Rows are points. To make a cloud, some directions were put in groups of two or more. Within a group, all points are equally far from the middle, so they leave a hole (a ring in 2 directions, a hollow ball in 3). The other directions are filled evenly. Then the cloud was stretched, turned, moved and blurred a little. How many holes are there, and how many directions does each take, smallest first?

Cloud, 22 rows:
[[-1.9 -2.2  1.7]
 [ 0.7  2.3  2.8]
 [-0.7  5.0 -2.0]
 [-2.2 -4.4  1.0]
 [ 2.8  1.6 -0.6]
 [-2.0  2.0  5.6]
 [-3.0 -0.7 -1.6]
 [ 8.0  2.7  1.2]
 [ 7.0  2.7 -2.6]
 [ 1.6  0.8 -3.1]
 [-0.1  1.5 -2.9]
 [-2.6  0.3  4.6]
 [ 2.7 -1.5  3.5]
 [-3.2  1.0 -5.6]
 [-0.5  5.2  3.5]
 [ 1.2 -3.5 -2.8]
 [-1.0  2.8 -0.4]
 [ 3.3 -0.2  6.1]
 [-0.2  1.4 -4.8]
 [ 2.6  2.7 -0.1]
 [ 2.8 -2.1 -4.9]
 [ 5.5 -1.9  6.2]]
Holes: 0

Cloud (30 x 4):
[[-6.0 -3.0  3.4  2.6]
 [ 1.7  6.1  2.7  0.9]
 [ 0.4  1.5  4.8 -2.7]
 [-2.5  2.3 -0.4 -3.2]
 [ 4.0 -0.2  3.2  2.7]
 [-5.4 -0.6  1.2 -3.0]
 [ 1.8 -3.0  5.4 -2.7]
 [ 0.3 -1.7 -4.2 -1.7]
 [-2.3  3.3  6.2  0.1]
 [-4.6 -2.2 -1.1  2.7]
 [-3.0 -0.9  1.4  0.4]
 [-1.7  0.9  1.6  4.9]
 [ 0.3 -5.4  6.3 -0.7]
 [ 1.5  1.2  2.1 -4.4]
 [-2.5 -2.1 -1.4  3.6]
 [-6.2 -1.5 -0.8 -1.2]
 [-7.3 -0.9  0.4 -1.1]
 [ 2.7 -0.8 -1.7 -5.0]
 [ 0.4 -0.3 -3.5 -1.5]
 [ 6.2  1.3 -0.7  2.0]
 [ 1.5 -3.8 -0.9 -1.3]
 [ 6.3  3.1 -2.5  0.3]
 [ 5.5  3.7  3.9  1.0]
 [-0.9  4.6  4.9  4.4]
 [-4.9  3.7 -0.5 -2.8]
 [ 1.4  3.2  4.6 -3.8]
 [-3.8 -4.1  0.9  3.0]
 [-3.3 -2.7 -0.6  3.1]
 [ 0.0 -4.0  0.8  3.8]
 [-2.7  5.2  1.5 -2.7]]
Holes: 0

Cloud:
[[-6.2  3.1 -2.4 -0.9 -1.6  0.2]
 [ 1.4 -2.5  3.1  6.4  0.4  1.1]
 [ 3.2 -0.5  2.7  1.8 -2.6  4.1]
 [ 2.8  0.2  2.5 -2.1  4.7  0.7]
 [-0.4  0.2  0.5 -2.6 -7.0  0.9]
 [-5.4 -4.9  0.1  0.6 -1.9 -3.8]
 [-2.0 -4.6  2.4  0.5  3.7  3.3]
 [-1.5  5.5  2.1  3.2  3.1 -1.9]
 [-0.6  2.1  1.3  3.2  6.6 -2.5]
 [ 3.1  3.7  0.2 -0.4 -3.5  2.0]
 [-0.1  3.2 -0.5 -4.1  0.7 -8.3]
 [-1.5 -5.6  1.3  3.0 -4.1 -4.1]
 [-4.5  6.2  1.2 -0.6  2.9 -3.0]
 [-5.1  3.2 -3.3 -1.7 -2.9 -0.4]
 [-1.0  2.7 -2.2 -3.6  3.5  2.5]
 [-4.8  1.4 -2.1  1.3  2.0  2.8]
 [-5.0  0.4  5.3  0.0  0.7 -5.9]
 [ 2.1 -7.3  0.7  1.5 -1.6  0.9]
 [-1.7  4.6  2.9  4.4  0.7 -1.6]
 [ 0.4 -3.2  0.1 -1.3  0.3  5.4]
 [ 5.5  0.4 -1.0 -0.5  2.8 -5.6]
 [-1.2 -4.4 -3.0  3.5  0.6 -2.1]
 [ 2.5 -1.3  3.9 -0.8  4.8  0.4]
 [ 1.9 -2.9  1.2  6.5  1.3 -2.9]
 [ 1.1 -2.7 -3.3  4.4  0.3 -1.8]
 [-0.6 -1.0 -2.5 -6.1  1.2 -5.6]
 [-5.0 -0.3  4.3 -0.6  2.4  3.1]
 [-2.8 -3.8  2.9  0.9  4.2  3.1]
 [ 5.8 -0.5  2.3 -0.2  3.0 -1.3]
 [-2.8  2.5 -1.4 -5.4 -1.7  2.8]
 [-4.9 -4.6 -0.2  1.2 -2.9 -3.9]
 [ 1.6  1.6 -0.6  1.7  6.4 -4.4]
 [-4.3  4.7 -2.1 -5.1  0.2 -0.7]
 [ 0.8  1.9  5.3 -0.1 -4.2 -0.8]
 [ 1.3  6.6  1.2 -2.4 -0.7 -2.1]
 [-0.9 -4.0  3.8  1.9  4.9 -6.0]
 [-4.8  0.8  6.3 -1.0  0.5 -3.2]
 [ 2.5 -0.1  2.5 -3.8 -0.8 -6.9]
 [-1.4  2.0  3.2 -3.8  2.2  2.4]
 [-2.0 -1.0  2.4 -0.8 -6.1  2.7]
 [-2.9 -1.0  3.2  1.3 -5.3  3.0]
 [ 5.2 -1.1  3.7  1.8  1.3  0.7]
 [-0.3  1.7  6.5  2.8 -0.1  0.7]
 [ 5.0  2.6  0.1  0.6 -0.9  1.7]
 [-1.5  4.2 -3.0  0.5 -3.6  1.1]
 [ 0.6 -0.7  1.9 -5.3  0.5 -6.3]
 [ 1.0  6.4  1.5 -3.0 -0.9 -2.8]]
Holes: 3 (2, 2, 2)

Cloud (51 x 6):
[[ 3.6 -1.5  3.1 -2.1 -5.0  1.2]
 [ 0.2  4.9  0.1 -0.3  2.1  5.5]
 [ 0.8  1.4  4.4  1.5 -5.4 -1.5]
 [ 1.2  3.4  4.8 -1.6  3.9 -2.7]
 [ 1.4 -1.7  0.4 -5.2  2.3  3.3]
 [ 0.8 -3.6  0.7 -2.8 -3.8  4.5]
 [-2.3 -0.7 -2.9 -1.7 -5.4  3.5]
 [-1.4 -0.7  3.4 -2.7 -5.9 -1.8]
 [ 1.0 -5.8  0.7  2.9 -1.1 -0.5]
 [ 0.1  0.1 -7.2  0.6 -1.0  0.8]
 [ 2.3 -2.6 -2.6  1.6 -6.0 -1.0]
 [-1.6 -4.3  0.2  3.4 -1.3  3.6]
 [ 0.2  2.0 -4.7 -5.6 -1.7  2.4]
 [-1.0  3.2 -0.3  4.8 -0.2  0.5]
 [-0.6  4.5  2.0  2.3  0.9 -4.4]
 [-1.5  7.2 -0.9 -4.3  1.5  0.8]
 [ 0.8 -3.7 -2.0 -1.1 -6.9  0.4]
 [-2.1 -2.0  3.8 -1.6 -0.9 -7.3]
 [-2.9 -1.3  2.3 -3.2  2.6 -6.5]
 [-2.6 -2.3 -0.3  4.0 -1.1  3.7]
 [ 4.0 -0.1  4.7 -4.1  0.1 -2.5]
 [-0.4 -4.6 -4.3 -1.6 -5.7 -0.9]
 [-2.1  4.3 -0.3 -3.3 -2.9 -6.8]
 [ 1.1 -4.3  0.5 -1.0 -1.0  5.7]
 [ 2.7  0.8  1.2  2.1 -1.0  6.5]
 [-4.4 -2.9 -1.5  3.0 -4.2  1.0]
 [ 1.1  4.2  6.3 -1.9  0.7 -2.9]
 [-5.6  0.5 -2.4 -3.7 -3.4 -1.3]
 [-2.6  0.7  6.4  0.9  1.8  1.5]
 [-3.7  1.2 -1.7 -3.2  1.6  3.5]
 [ 0.5  0.2  1.9  4.5  0.8  3.0]
 [-0.4 -1.4 -2.1 -4.3  3.8  1.9]
 [ 0.9  5.7  1.1 -5.5 -2.4 -2.1]
 [-0.8 -2.9 -0.3 -3.3  0.8  5.0]
 [-6.8  0.4 -1.3 -1.2 -1.8 -4.8]
 [ 1.7  5.2 -6.1 -2.8 -2.6 -0.5]
 [ 2.0 -3.0 -4.5 -4.7 -1.8 -4.8]
 [-3.6 -3.5  0.6 -3.3  0.5 -6.8]
 [-4.8 -3.6 -0.6  2.5  0.5 -0.7]
 [-0.2  1.1 -5.0 -5.0  3.2 -1.1]
 [-0.9  0.6  6.6 -2.4  0.0  2.4]
 [ 3.9  3.5  3.4 -2.7 -2.4 -3.5]
 [ 1.2 -2.1  1.7 -0.7  3.1  4.8]
 [ 0.7 -2.6  0.5 -4.1 -4.0  3.6]
 [-1.1  0.5 -3.4 -6.6  0.9 -5.4]
 [-2.5 -1.6 -0.3 -6.5 -2.5 -4.0]
 [-0.1  0.2 -1.8 -5.9  4.1 -0.6]
 [ 3.4 -2.2  2.0 -1.7 -5.6 -1.5]
 [-4.7 -0.4 -3.8  2.0 -1.8  2.0]
 [ 1.1  5.8  1.3  3.1 -3.1  1.0]
 [ 2.8 -3.7  4.1 -4.4 -1.0 -1.4]]
Holes: 1 (6)

Cloud, 80 rows:
[[ 2.2  1.6 -0.8  0.7  4.5  1.4 -2.9  2.8]
 [-3.6  1.7  1.1 -5.8  0.5 -4.9 -5.3 -0.4]
 [-3.5  3.6 -1.2  3.6  0.0 -0.3 -3.8 -2.9]
 [-1.0 -1.5 -0.3  1.2 -3.2 -3.5  0.3 -5.6]
 [ 5.6  5.0  0.3 -0.7  0.3  1.9 -1.6 -5.1]
 [ 3.4  2.8  0.3  3.5  0.5  1.4  2.5 -0.7]
 [-0.2 -3.5  0.2  2.3  4.5 -0.6 -2.0 -3.4]
 [ 3.1 -6.1 -5.8  3.6 -0.2 -1.0 -0.4 -3.2]
 [-2.9 -2.3  3.1 -4.3  3.7 -6.2 -2.5  0.4]
 [ 1.5  0.8 -3.7 -2.8 -2.3 -1.3 -2.8 -3.3]
 [ 1.4  1.6 -3.6 -8.5  0.7 -4.5 -0.7  0.5]
 [ 2.3  1.7  8.2  1.9  4.3  0.3 -4.5 -5.4]
 [ 6.0 -2.5 -0.7 -2.7  7.1  0.6 -1.2 -1.6]
 [-3.2 -2.4  1.1  0.9 -0.8  2.8  2.0  0.3]
 [-0.6  0.3 -3.1 -1.3  5.0  3.0  1.7  1.8]
 [ 3.0 -5.7  3.7 -0.6  2.9  0.6 -1.0 -1.5]
 [ 0.2  2.9  3.1 -1.0  1.4  0.6 -6.5  0.8]
 [-4.2 -2.9  5.8  3.4 -2.9 -1.1 -2.5 -0.2]
 [ 3.7  2.4  4.2  3.3 -1.1 -1.3  3.7 -4.3]
 [-0.3 -3.8  2.8  2.5 -0.2 -6.7 -4.1 -2.0]
 [ 0.5 -9.0 -0.1 -1.1 -1.7  5.3 -2.8 -1.7]
 [ 1.2 -0.4 -2.3  0.4  0.0  1.4 -5.7  2.3]
 [-3.3 -5.4  0.2 -1.2  5.2 -3.5 -3.2  1.9]
 [-1.0  1.9  3.5 -0.9 -0.5 -2.1  2.7  0.8]
 [-0.7 -2.7  6.4  3.7  3.0  2.6 -4.0 -1.1]
 [-0.1 -3.9 -0.4  1.6 -2.9  6.0 -4.2  1.2]
 [ 2.9 -5.1  3.5  1.7  1.1 -2.5  1.7 -2.4]
 [-1.1  3.4  0.3 -0.5  2.3 -1.4 -0.3  4.1]
 [ 0.9 -5.3 -0.2  2.0 -1.0 -2.9  0.0  2.6]
 [-1.8 -1.8 -5.1 -3.5  3.3  2.0  0.9  2.3]
 [-1.4 -4.1  3.7  5.9  5.4 -2.9  0.0  1.9]
 [ 2.1  1.0 -4.8 -0.1  1.1  3.9 -0.1 -5.1]
 [ 7.3  2.6  2.8  0.9  1.4 -3.5 -0.5  0.6]
 [ 1.8 -0.3  0.6 -2.5 -0.1 -1.1 -8.3 -1.3]
 [ 5.2  5.2  0.0 -1.6  2.8  1.7  0.5 -2.1]
 [ 0.5 -2.5  0.3  3.5  2.8 -8.6 -3.6  0.8]
 [ 5.6 -3.9  5.1 -0.8  7.0 -2.3 -0.3 -1.6]
 [-5.1 -2.5  0.0  2.5  4.1 -4.8  0.2 -0.9]
 [-0.5  0.4  1.0  0.7  2.9 -2.8 -6.2 -1.9]
 [ 1.2 -4.3  5.0  0.1  3.1 -2.4 -1.5 -2.7]
 [ 0.6 -2.0  1.2  4.2  5.0 -5.1  1.6 -2.2]
 [ 1.5 -2.0 -0.6  2.4  3.5 -2.8  3.9 -5.4]
 [-2.4 -2.9  0.7 -2.4 -2.4  5.2 -1.1 -1.9]
 [ 0.7  3.2  3.0  4.7  0.1  5.3 -5.5  0.6]
 [ 1.0  2.5 -0.4 -0.8 -0.9  3.3 -4.1 -1.7]
 [ 1.7  3.8  4.9  3.4 -1.9 -0.2 -2.0 -0.1]
 [-4.5 -0.7 -2.8 -1.4 -1.3  3.0 -5.4  0.3]
 [ 1.6 -1.3  2.0  3.2  3.7  6.5 -2.9 -0.1]
 [ 3.0 -1.5  4.6  3.2  3.4 -5.9  0.8  2.1]
 [ 0.4 -3.3  0.3  3.0  6.7 -2.7  2.8 -2.8]
 [-0.5  0.9  5.9 -4.0  2.1 -1.3 -1.4 -2.0]
 [ 3.1 -4.1  4.6 -5.8 -3.3  1.9 -1.9 -4.0]
 [ 0.5 -4.4 -7.7 -3.9  2.6 -0.8 -2.7  1.1]
 [-0.7 -4.3 -2.7 -3.1  0.1  5.8 -0.5 -3.7]
 [-0.7 -0.8  1.2 -1.2  0.4 -2.4 -2.9  5.0]
 [-0.6 -4.3  4.8  1.0  3.8 -3.4 -2.8  3.9]
 [-2.0 -1.5  4.5  3.3  0.5 -7.0 -1.3  3.0]
 [-0.2 -4.5  5.0  5.6  5.9 -5.0 -3.1  0.9]
 [-5.3 -4.6  0.8  4.8 -2.6 -2.4 -3.3 -2.7]
 [ 2.2  1.1 -1.1 -3.6  6.4 -3.8  3.3 -4.8]
 [ 2.2  0.6  1.3  0.3 -0.3 -1.4 -1.5  2.7]
 [ 2.4 -3.1 -2.3  3.2  4.2  0.4 -1.8 -4.4]
 [ 1.0  4.7  9.0  4.2  1.0 -2.0 -0.6  0.3]
 [-2.7 -4.9 -0.5 -2.4  2.2 -1.9  4.6  0.9]
 [ 3.1  1.6  1.8 -0.2 -0.1  1.9 -5.4  0.8]
 [-1.5  1.1 -0.3 -1.9 -2.3 -8.8  0.5 -2.8]
 [-1.3 -0.8  5.8 -5.8  1.3 -4.9 -3.6  2.1]
 [-5.2  0.2  0.5  1.4 -0.2  2.3 -1.4  3.6]
 [ 2.0 -2.4 -1.9  8.1  4.7 -3.1 -0.6 -0.6]
 [ 0.4 -3.8  0.8  7.0  1.5 -1.8 -0.3 -2.7]
 [-2.0 -1.9 -0.8  1.6 -3.4  3.0  3.5 -0.9]
 [-1.5 -5.4 -2.9 -4.7 -0.9  2.0  2.0  1.2]
 [ 1.1  0.2  3.0  2.3  4.1 -5.2  1.9 -4.7]
 [ 0.9  1.2 -2.1 -7.3 -0.1 -2.5 -2.5 -1.4]
 [ 5.4  1.5  0.3  2.5  5.1  0.8 -4.4 -3.7]
 [ 0.8 -1.0  2.8 -5.5  0.4 -1.3 -3.6  1.3]
 [ 0.1  2.6  0.4  8.5 -1.4  1.2 -2.3 -1.8]
 [ 0.3 -4.8 -1.7 -0.7 -0.7  0.5 -0.7 -7.1]
 [ 2.1 -3.2 -7.4 -2.0  3.6 -0.2 -2.8  2.6]
 [ 1.0 -0.1 -0.5 -2.5 -1.4 -0.8 -6.7 -3.0]]
Holes: 1 (3)
